Rows are points. A path goes straight from each point to the next, and from the last back to the first. The post is the endless flat space through its rows: a point in 2 columns, a line in 3, a plane in 4, and so on, so that a path can go around it. How many times does the path go around the post? Going back the other way cancels.
In the rows, 128 means zero.

Post (1 x 2)
[[127 122]]
Path (13 x 2)
[[137 166]
 [121 187]
 [167 165]
 [ 94 176]
 [ 44 115]
 [101 132]
 [110 220]
 [191 177]
 [199 119]
 [144  86]
 [104  68]
 [179  82]
 [180 130]]
Times around: 0

Post (8 x 9)
[[ 83 117 112 134  89 195 213  46 101]
 [103 133 166 150 163 116 249 217 121]
 [ 76 137 110  78 146 148 130  61 102]
 [129 170 208 111 113 114 142 141  91]
 [148 160 186 114 206  92 176 172 226]
 [114 148  92  76 108  71 119  29 164]
 [112 122 140  74  51 157 138 130  92]
 [158 157  95 206  78 108  62 193 204]]
Path (20 x 9)
[[154 168 111 161 184 164 191 115 226]
 [177 145 147 105 124  63 186 170 142]
 [137  64 142 138  91 139 166 157  78]
 [ 89 111 120 102 116 134 135  92 154]
 [ 73 144 104 177  79 136 162 100 118]
 [ 82 200  69 140  78 152 201  67 109]
 [150 203 126 136 180  64 139 148 156]
 [192 156 164 157 224  90 138 127 230]
 [137 104 199 130 104 100 185 150 123]
 [ 77 120 189  70 134 120  98 157 133]
 [ 98  78 126  98 159 103 121 184 158]
 [100  85  98 120 180 143 112 108  80]
 [139 163 128 118 155 142 119 101 149]
 [176 157 168 100  98 170 213 163 192]
 [146 189 135  89  78 121 144  97 112]
 [169 164 101 107 126 119 144  69 110]
 [127 116 143 105 165 162 159  94 135]
 [139 151 152 138  75  17 131 113 111]
 [133 142 136 135 165 105 128  42 152]
 [137 153  93 114 102  77  98 121 110]]
Times around: 1

Post (17 x 18)
[[142 121 118 137 150 146 148  90  89 160  74 116 119 109 110 163 126 147]
 [135 138 147 136 142 118 131 119 109 133 153 100 111 152 148 167  88 147]
 [134 166 249 123 106 174  88 114 107  69 100  70 125 142 193 113 104 145]
 [115 128 132  89 164 129 148  78 199 128 119 156 135  98 112  94 124 114]
 [118 127 137 165 103 149 131  99 158 105 120 109 105 126 144 128 107 114]
 [131 127 135 154 120 123 102 147 107 156 167 130  99 120 102 132 143 142]
 [125 145  82 131 207 124 186  97 106 149  43 118 145  94 106  82 146 133]
 [125 132 125 131  97 114 141 110 115 146 151  98 153 147 118 158 130 122]
 [125 134 124 130 116 129 112 155 114 147 143 147  99 165 140 132 147 121]
 [125 150 128 106 136 126 170 102 140 145 120 115 103 105  87 147  89  92]
 [122 144 100 134  85 122 102 164 141 134 126 124 132  98 111 145 106 153]
 [168 165 155 147 104 114 136 114 107 130 128 128 148 119 152 151  87 113]
 [ 99 161  78  94  85 135  93 114  91 130 137 111 110  74 158 114 124 139]
 [112 123 130 124 152 116 104 132 127 199  90 116 102  86 122 112 119 124]
 [137 156 134 132 125 110 136 117 138 130 112 109 110 109 140 148 151 138]
 [129 118 138 138 146 166 120 194 137 185 109 125 112  64 148 124 149 132]
 [144  92 142 104 165 101  75 140 128 119 102 129 155 108 107 156 193  80]]
Path (18 x 18)
[[133 129 121 116 113 120  91 150  89 123 128 119 141 101 151 113  77 173]
 [135 158 131  86 149 128 154 114 114 161 116 128  65 112 117 118 106  72]
 [144 134 127  87 117 158 111  85 149 110 100 115 119 105 120 133 140 167]
 [163 201 111 128 146 110 142  85 134 170  92 123 112 101 138 133 100 127]
 [132 145 122 136 129 159 106 119 121 128 134 169  92  96 111 129 165 149]
 [ 87 139 108 118 135 101 145 104 112 147 145 113  80 130  89 141 140 120]
 [118  93 162  87 130 174 149 137 127 145 129 114 110 112 142 150 114 137]
 [140 155 132 118 127 107 138 153 140 146 103 111 138 130 104  92 140 137]
 [157 118 138 120 146 130 115 151 133 172 133 112 150 132 117 126 127 153]
 [107 161 110 133 127 124 127 111 124 172 141  84  91  99 103 146 116 125]
 [114 173  98 115 129  95 105 114  87 122 127 133 109  96  74 119 122 130]
 [109 148 147 165  88 119 105 112 150  98 108  97 122 100 153 111  85 132]
 [133 140 133 154  93 102 155 122 149 126 106 115  89 134 115 137 146 155]
 [142  96 142 109 142 168 112 115  87 167 127 106 120 107 114 105 135 143]
 [148 143  90 148 132 168 109 133 136 118  95 108 123  77 152 152 125 169]
 [132 142 155 171 146 143  95 107 100 117 110 114 126  89 154 134 148  70]
 [ 78 179 116 113 113 107  81 132 140 140 156 131 110 133 120 116 113 168]
 [141 124 139 106 160  99 119 113  86 144 110 120 148  87 146 147 147  84]]
Times around: 3

Post (17 x 18)
[[131 110 164 211 104   8 146  91 110 116  83 151 107 156 100 163  88 120]
 [ 84 132 109 137 130 104  62 117 138 172  75  69 191 160  50 100 123  83]
 [161 157 127  76 141 114 143  30 149 129 192 147  93  88 146 124 125 195]
 [ 61  98  69 163 172 117 165 118 102 132  83  81 186 184  99 103 124 125]
 [ 72 126 107 117 109 155 148 114  77 115 161  99 173 118  62  71 168 100]
 [178 185 125  59  90  59 182  86 123 127 185 110  89   8 197 175 157 165]
 [ 86  87  59 156  88 127  97 134  57 165  75 124 150 233  90  94 102  94]
 [ 71  88  96  85 138 168 141  44 139 161 100 120 103 136  90 137 124  69]
 [ 84  98  80 154 124 107 141 175 135 139 151 126 149 215  83 127 125  76]
 [139 156 150 112 120  86 186 162  89 176  90 162 113 178 114 131  99 124]
 [167 130 148  49 178  57 131  74 114  89 171 129  42  24 148 149 197 202]
 [138  95 109 167 101 125 157 185 106 143  82 165 132 124 111 121  40 149]
 [170 159  90  61 120  65 183  97 123 109 152  96  61  68 136  92 100 132]
 [ 83 146 113 194 127 184 124 147  98 151  92  52 130 195  93 111 129  77]
 [ 86 134 116 130 177 140  74 114  50 142 145  88 170 169  63 164  86  85]
 [132 166  67 180  73  45 171 162 121 104  32 200 104 144  81 173  78 162]
 [ 77 145 136  86 138 122 107 112 122  85 135  99 158 136 160 115 125  93]]
Path (24 x 18)
[[ 66 152 171 108 108 145 107 122  19 154 110  87 162  96  80 112 116 143]
 [ 62  91  99 115 136 125 165 105  54 101 104  90 161 155  94 135 122 133]
 [136 117 115 134 141  44 144 118 147  79 124 127 154 154  81 157 152 127]
 [118  52 148 114 174 156 101 104  62 126 194 179  82 143  95 142 171 137]
 [ 86  87  45  75 179  79 105 107 118 165 122 176  88  98  20 195 146  75]
 [ 43  89 135 132 190 105 206  17  90 188 136  79 105 146 111 121 180  88]
 [ 83 150 113  49  98  67  83 125  70  83 166 143 150  83  79 132 173 162]
 [ 78 115 140 139 102  75 112 133 137 155 117  70 136 163 121 153  65  86]
 [120 166 105 133 103 112 183 150 148 177  56  33 104 194 169 150 121  97]
 [140 193 121 131  96 116 191 139 113 104 119 121 186 114 102  86 123 150]
 [131 146 103 110 186  88 200  86  64 115 116 146 185 111 141 106  98 130]
 [ 80 164  68  84 147  88 118 105  91 107  94 128  98 172 151  47 122  85]
 [111 154 133 119 137 153 170 111 135 139 156  70  94 100 127  91 104 121]
 [ 63 148 198 187 139 118  50  54 153 174  99 128  86 128  51 152 143 139]
 [114 134 161 124 135 140  90 187  57 213 124  70 160 156  72 158  84  94]
 [101 113  66  76 116 110 150  98  98 104 101 152 184  86  94 129 136 185]
 [143  86 134 173 103 123  28 157  35 134 136  86 164 137  63 135  71 115]
 [ 92 136 133 158  94  57 139 127  94 101  95  83 122 192 120  92 147 116]
 [108  93 113 201 128 152 184  48 132 134 146 124 124 123  64 146 156 204]
 [139 124 156 123 143 103 105  93 105 115 134 130 158 128  61 170  65 127]
 [125 149 142 182 130  76  87 111  79 111 116  97 111 164  99 177 145  77]
 [166 103 107 113 177  78  92 120 128 116 129  94 108 111 113 154  23  94]
 [136 124 140 114 178 149 144 161 115 149 120 131  87 130 100 104 107  95]
 [ 84 154   7 141 112 123 135 137  99 126 130 122 142 160  67  30  78 148]]
Times around: 3

Post (17 x 18)
[[114 102  69 174 171 164 121 179 191  84 120 135 112 154 115 139 134 136]
 [124 121 138 150  92 121  78 161 121 138 112 117 159 104 164 152 128 145]
 [ 66 134 177 173 115 142 143 122 155 182 137  67 185 134 127 176 114 171]
 [135 139 122 149 100  92 131 171 205  93 176 124 106 163  54  81 115 134]
 [ 81 107 145 116 107 118 144 129 104  98 126  65 185 130 116 167 154 112]
 [171 103  82 151 129 117 165 135 176  88 134  85 117 112  90 109 114 147]
 [141 212 143  39 154 123 127 131 138  78 130 148  52 159 179 125  72  94]
 [124 135  84 158 135 111 134 130 142  88 129 142 115 126  40 129  77 140]
 [102  50 139 122 125 152 120 142 106 120 139 102 142 136 154 147 105 136]
 [128 177 182 104 120 185 124 110  98  84 158 129  67 146 168 101 133 114]
 [106  82 183 139  73 144 110 156 132 129  90  73 147 100 132 192 127 127]
 [118 202 154  90 118 192 138  97 143 135  87 168 105 170 155  97 111 105]
 [121 173 137  71 119 147 125  75 131 103 120 194  45 149 194 143 128 119]
 [108  88 142 107 103 144  66 160  96 132  90  66 122 155 129 169 180 181]
 [160 107  95 163 146 104 200 180 141  92 132 142 130 132  78 149 103 156]
 [170 136 127 124 167 131 145 142 205 122 143 157 138 102  79 139 123 142]
 [ 87 181 148  89 131 185 179 134 127 149 163 148  66  97 159 102 110  95]]
Path (28 x 18)
[[150 149 216 133 129 114  75 160 165 188  48 159 165 169 135 196  89 131]
 [164 209 184 156  40 170 113 120 113 146 138 177 117 139  96  90 178 129]
 [170 147 120 123 105 198  98 154  95 106 137 105 143 145 109  48 176 144]
 [ 62 170 125 176 165 191  95 246 152 122 164  57 117 165 100  89 176 178]
 [100 111 157  62 141 114  66 185 189 152 141 104  87 190 121  81 133 150]
 [114 137 118 134 162 124 110 154  91 142  94 146 121 233 175 120  64 169]
 [114 167 224 173  88  80 138 178 118 138 127  62 160 127 157 145 168 119]
 [183 150 208  58 142  81 110 138 179 161  84 111  88 202 130 184 178 174]
 [174  97  68  92 133 115 115 124 100  85 133  74 125 118  92 171 168 135]
 [120 206 137 147  74  75 167 249 107 143 150 144 156 109  72 129  91 143]
 [ 92 186 140 173  94 172 107 135 154 124  60 212 164 133 193 172 163 164]
 [ 79  62 146 176  68 125 114 184 144 115 134 115  50 202  90 126 132 185]
 [182 181 148 117 149  48 186 113 158 163 120 165 117 123 148 194  62 187]
 [161 141  97 140 124 176 193 153 147 179 138 122 118 139  98  75 175 133]
 [ 99  65  87 120 111 106 187 148  69  49 182 103 117 162  59 183  41 133]
 [164 145 162  57 108 150 144 118  98  83 117 181 111 144 186 163 144 175]
 [110 158 129 177  74 175  95 169 149 109 128 132  78 222  63  77 119 166]
 [164  13 147 101 145 180 140 176 135  83 134 138  99 173  99 196 161 152]
 [ 93  85  89 154  30 143  95 167  88  30 162  46 106 125  65  71  93 128]
 [153 177 163  99 150 126 150 190 134 141  44 160 144 122 152 173  49 146]
 [111 127 149  77 143  90 170 154 145 129 148 143  75 135  56 126 140 118]
 [159 115  90 144 178 166 116 155 124 175 113 125 134 135 171 134 108 168]
 [152 121  98 105 129 144 129 150  78 108  52 140 149  98 130 214 133 129]
 [170 171 142 123 121 247 152  77 164 120  66 146 109  54 192 144 170 124]
 [ 99 124  92 183 149 176  69 141 180 124  96 109 141 130 146 110  95 173]
 [137 136 164  17  99 136 183 155 196 141 128 177 101  64  82 185 110 124]
 [119 125 109  89 144 173 136 112 147  89 106 189 106 123 140 193  98  87]
 [183 175 101 147 137 207 107 109 191 148  85 124  95 159 153  93 168 148]]
Times around: 3

Post (17 x 18)
[[161 190 107 167  95 133 102 156 132 152 128 107 216 134 169 121 117 164]
 [146 156 130 103  87 124 127 104 143 135  93 125 184  98 135 178 143 102]
 [169 136 131 149 113 122 101 142 167 128 216  81 162 112 119 101 116 149]
 [104 149 123 157 149 119  80 150 122 161 186  61 141  84 138  97 105 162]
 [170 108 185 118 106 125 106  70 124 119  70 185  93 166 123 147  98 131]
 [116  93 118 126 120  83 152 120 120 110 112 165  72 157 143 151  69 111]
 [ 80 112 160 144 130 102 136 179 153 189 175 105 130 160  76 107  79 180]
 [ 89 146 153 144 138 153 186 159 136 143 173  77 138 118 150 106 119 158]
 [121  77 134  97 101  95 134 129 118 142 111 154  96 187 126  98 132 126]
 [122 158 121 162 132 101 129 133 158 206 190 120 115 120 141 117 133 156]
 [157 124 126 123 130 128 175 110  82 159  97 171 167 142 133 149  98  92]
 [142 204 142  96 120 119 140 129  83 116 112 162 128 124 131 146 118 106]
 [188 172  97 119  97 138 109 160 129 132  88 128 154  69 129  93 122  94]
 [156 125  89 142 115 171  95 163 134 150 187  54 137  99 100 160 117 169]
 [112 141 135 117  79 146 148  87  82 136  98 203 111 167  95 130  78  99]
 [139  46 149 115  73  89 129 132 125 149 151 186  90 113 143 140  92 162]
 [146 143 132 122  91  94 175  86  87 144  99 135 126 128 118 141 102 124]]
Path (26 x 18)
[[132 160 100 131 139 108 183 147 121 162 122  36 156 134 159 150 158 102]
 [142 172 187 162  96 128 105  62 157 127 113 185 116 158 165  75 150 113]
 [119 145  66 158 145  52  51 165 125 210 151 119 130  96 175  77 156 148]
 [160 140 130 126 105 142 111 180 105 170 155 162 115 103 100 174 125 144]
 [172 145 140 135 123  98 168 142 156 182 134  89 181 133 177 119 165 129]
 [ 91 117 140  81 105 126 100 186 142 176 166  87  95  97 102  93 146 137]
 [111 166 186 167 120  89 125 103 137 151 132 159 153 172 137  99  90 126]
 [146 104 131 155  74  82 204 195 117 165 112 242 112  62 174  65  86 121]
 [234  78 117 112  93 122 118 166  78 167 147 125 104  71  74 141 106 124]
 [148 151 205 118  96 159 137 125 111 155 113 174 129 125 144 131  66 168]
 [119 127 144 122 100 120 138 145  60  90  76 116 160 177 126  33  47 136]
 [178 151 102 212 105  57 114 145 172 234 193 136 175 116 199  87  96 139]
 [111 159  92 162 151 100 151 122  91 132 145  80 116  79 206 144 125 117]
 [113 153 128 131 115 129  53 156  78 153 169 141  76  54 102 161 104 189]
 [170 124  79 184 108 100  62 132 126 175  72  93  79  89 165 109 161 149]
 [148  45 131 121 125 155 182 142 105 109 118 129 136  36 174 200 139 159]
 [ 94 109 193  67 149 121 175 112  98 109 118 141  60 110 108 185  99 141]
 [149  75 143 163  43 159 104  62 181 187  86 171 147 189 114 222  52 192]
 [192  93 154  99  97 121  40  82 152 212 154 138 116  85  68 190 103 179]
 [141  89 124 100  36 138 144 115 126 165 141 167 181 103  72 120  99 161]
 [199 129 148 173 128 128 169 114 161 143 121 163 113 130 121 121 105 136]
 [118 106  87 151 143  97 145 216 121 175 152  83 173  50 178  59 125 118]
 [179 155  89 180 126 115  63 125  92 116 140 201   7  93 119 112  87 159]
 [177  22  73 114  65 105 103 167 142 147 125 163  96  99 127 132  84 170]
 [201 151 143 144  83 143 112  78 126 141 104 119 190 115 141 126  82 187]
 [158 172 106 176 149  70 200 152 121 166 122 146 141 180 217  46  93 117]]
Times around: 1
